Each row of a before or after table is a point. The points were changed in one or more steps. Then noise was added and the rows were shuffled. The steps act on how far a point lies along the listed directions, d1 being the first. What was done? A step turns or swaps two directions, mirrors them in a line or flattens them onto one, adds a multiple of one to another, or multiplies one. Angles are multiples of 10 degrees, from the lower direction toward the higher: turns from -170 to 170, lines from 10 to 170 but not 90. Use the fewest steps. Two steps may share a direction if one is a turn and the other turns, adds or multiplies; they go together, in the order done. Otherwise the lowest direction goes first.

Directions:
(1): [40 32]
(2): [-32  40]
Before:
[[ 58  12]
 [-33  14]
 [ -3  30]
 [  3  18]
 [ 28 -14]
 [ 21 -48]
 [-23 -28]
 [ 39  -5]
 [-34 -46]
 [-20 -26]
 [-60 -39]
 [  5  37]
 [ 17 -22]
 [-48  10]]
After (14 x 2):
[[-14 -25]
 [ 19  35]
 [ -6 -11]
 [  1   0]
 [-28 -49]
 [ 18  30]
 [-10 -13]
 [-16 -29]
 [-36 -55]
 [ 13  21]
 [  8  12]
 [-22 -30]
 [ -3  -3]
 [  8  17]]
Steps: flatten d1 and d2 onto the line at 20 degrees

Directions:
(1): [-19  38 -28 -35  -7  51]
(2): [  2 -60 -27   9 -32  33]
(3): [-49  -9  41  28  20  33]
Before:
[[-22   5  19  10  14  12]
 [  2 -14   8  11  -6 -13]
 [  5 -17  -5   3  -7  -8]
 [ 11  -1 -10  -7 -12  -8]
 [  9  14   0 -11   3 -13]
 [-20  17  24   6  12   5]
 [  5  -9 -12  -8  -3  -1]
 [  9   1   5   7  -3  -1]
 [  4  12  -3 -12  -2  -1]
 [ 11 -24   1  13  -5 -12]
 [  7  -2   0  -8  -4  -1]
 [  1  -5  -4   1  -4  10]
 [  7   2   0  -4   6 -15]]
After:
[[ 32 -11 -20 -13 -15 -23]
 [-60 -19  54  41  26  39]
 [-50 -27  53  42  14  29]
 [ 23  -2  -6  -7  -8 -22]
 [  3   9 -22 -17 -10  17]
 [ -2  10   4   0   4   2]
 [ 16   3  -7 -14  -8  -9]
 [  9   2  -1   3  -7   7]
 [-10   0  -7  -5 -12  17]
 [ 18 -11 -21 -13 -10  -9]
 [  7  11 -20 -17  -9   0]
 [ 18  11 -20 -21  -4 -15]
 [ 34  14 -30 -23 -20 -25]]
Steps: turn d1 and d2 by -130 degrees; multiply d3 by 3

Directions:
(1): [-21 -39 -23  10 -32  13  10  36  -9 -17  34]
(2): [-27 -23 -16  39  19 -19  22 -29 -33   4 -20]
(3): [ 32  15  15  22 -29  27  39  11 -23  28 -13]
(4): [  6  -3   1   0  16  -1  58 -15  46 -15  19]
(5): [-12 -35   8 -23 -19  -9  -1 -19  17  60   6]
Before, 12 rows:
[[-28 -38 -15 -15  29 -35  11 -20  47 -25  10]
 [ -4  -3 -10  11   4  -7 -25  32 -17 -33  14]
 [ -3  -9   5  11 -12   6   2   5 -26   0  -7]
 [ -9 -14  -5  -3   4  -8  -9   1 -25  15 -10]
 [-17 -27   4  21  10 -11  33 -54  -6  34 -13]
 [ 11   7   5  -7  -7 -11  -1 -26 -15  32 -26]
 [-15 -13  -7   7 -23   7 -35  38   2 -22  14]
 [ -3  -9 -14 -14 -24  -1 -15  40  -5 -12  21]
 [  9   9  -5  -1  12   7  38   6  58 -39  30]
 [-15 -25 -19 -16  25 -24  15 -13  40 -32  34]
 [-17   5   1   3  14 -10 -10  -7 -16   7  -3]
 [-39 -28  -1 -18  15 -14  19 -30  38   2  27]]
After, 12 rows:
[[ -2   7  -6  12  19 -28   1 -19 -26  16 -29]
 [  6   5   4 -21   6   1 -23  12 -11   2  -4]
 [ 12  10  18  -5  -5   5 -10  -2 -10   5 -12]
 [ 11  -2  -9 -11 -35  11  -5  21  -9  -4   9]
 [ 21  17  19 -32 -10  22 -10   6  41 -13  24]
 [ -5  -8 -10 -17  41 -30   9 -29  42 -27  20]
 [  0   3   6   4  22 -24 -26  -8 -14   6 -12]
 [-13   5   6  22  18 -19 -27 -22 -13   9 -34]
 [-20   4   4 -20  30  -9  10 -24  41 -26  23]
 [-12 -12  -6 -30  35 -32  -3 -12  60 -36   8]
 [ -6 -10  -8  21  23 -10  56 -27  37 -11   9]
 [-10   9   4 -14   1  -2 -22  14   1  -1  13]]
Steps: add -0.3 times d2 to d3; turn d1 and d2 by 160 degrees; multiply d5 by 0

Directions:
(1): [  2  17 -44  -9 -60  14 -27   3  37  -5  26 -19  40  16 -31  27 -16 -10]
(2): [ 41 -14 -20 -36  12  -9 -24 -46  -1  52   6  14  19  22  48 -13 -22   2]
Before (9 x 18):
[[-20  11 -13  19 -41   3   1  13  12 -26  11 -17  14   0 -45  33  -9  -2]
 [-10   3 -15  14 -18  10 -11  15  11 -20  11 -11  11  -1  -6  18   5   6]
 [-11  19 -24   8 -42  11  -7   9  17 -20   6 -25  21   8 -35  16   3 -10]
 [-21   4  -1   7  -5   4  -5   3   5   0  -4  -2   7   3  -4  11   1  -6]
 [-21  -8  53  24  53  -9  41  29 -31 -21 -20  21 -45 -16  14  -9  22  10]
 [-20   9   2  13 -23   2   0  15  13 -28  -6 -13  11   7 -25  19   1  -3]
 [ -9  13  -1   4 -26  15  -6  28  20 -26   8   2   8   5 -30  18   4   0]
 [ 13  -2  16 -19  27 -14  18 -17 -22  20 -14  11 -15  -4  16 -30   4   7]
 [ 11  11 -24 -11 -40   3 -22 -16  22  10  25 -15  33  10  -1  12 -18 -12]]
After (9 x 18):
[[  6 -10  34   3  35 -13  15 -17 -24  13 -11   8 -20 -12  36 -23   3   1]
 [ 16  -8  -4 -15   4  -9 -14 -26   2  19  -9   5  17  22  27   1 -14   2]
 [ 29  -7  -1 -25  10   1 -17 -16   4  24   2  23   8  19  26  -6  -8   7]
 [ 27 -17  -7 -17  14 -16  -9 -44 -13  38   1  12   9  14  31  -1 -25   6]
 [-19  21   1   3 -23   2  18  22   4 -23   1 -14  -3 -10 -43  -1  10  -2]
 [-10  -2  -1  -2   6   1  -7  -9   1  14  -5   5   8   7  13   6  -3  -4]
 [ 26 -10  -4 -18  22  -9  -6 -37 -16  32 -12   5   3  15  37 -20  -5   1]
 [ 12 -12  -9  -3  13  -1 -15 -14  -5  13   4   5   5   5  34   0  -3  11]
 [ -9  22 -37  -2 -59  15 -16  25  40 -19  32 -11  37  21 -35  41 -14 -10]]
Steps: turn d1 and d2 by 140 degrees
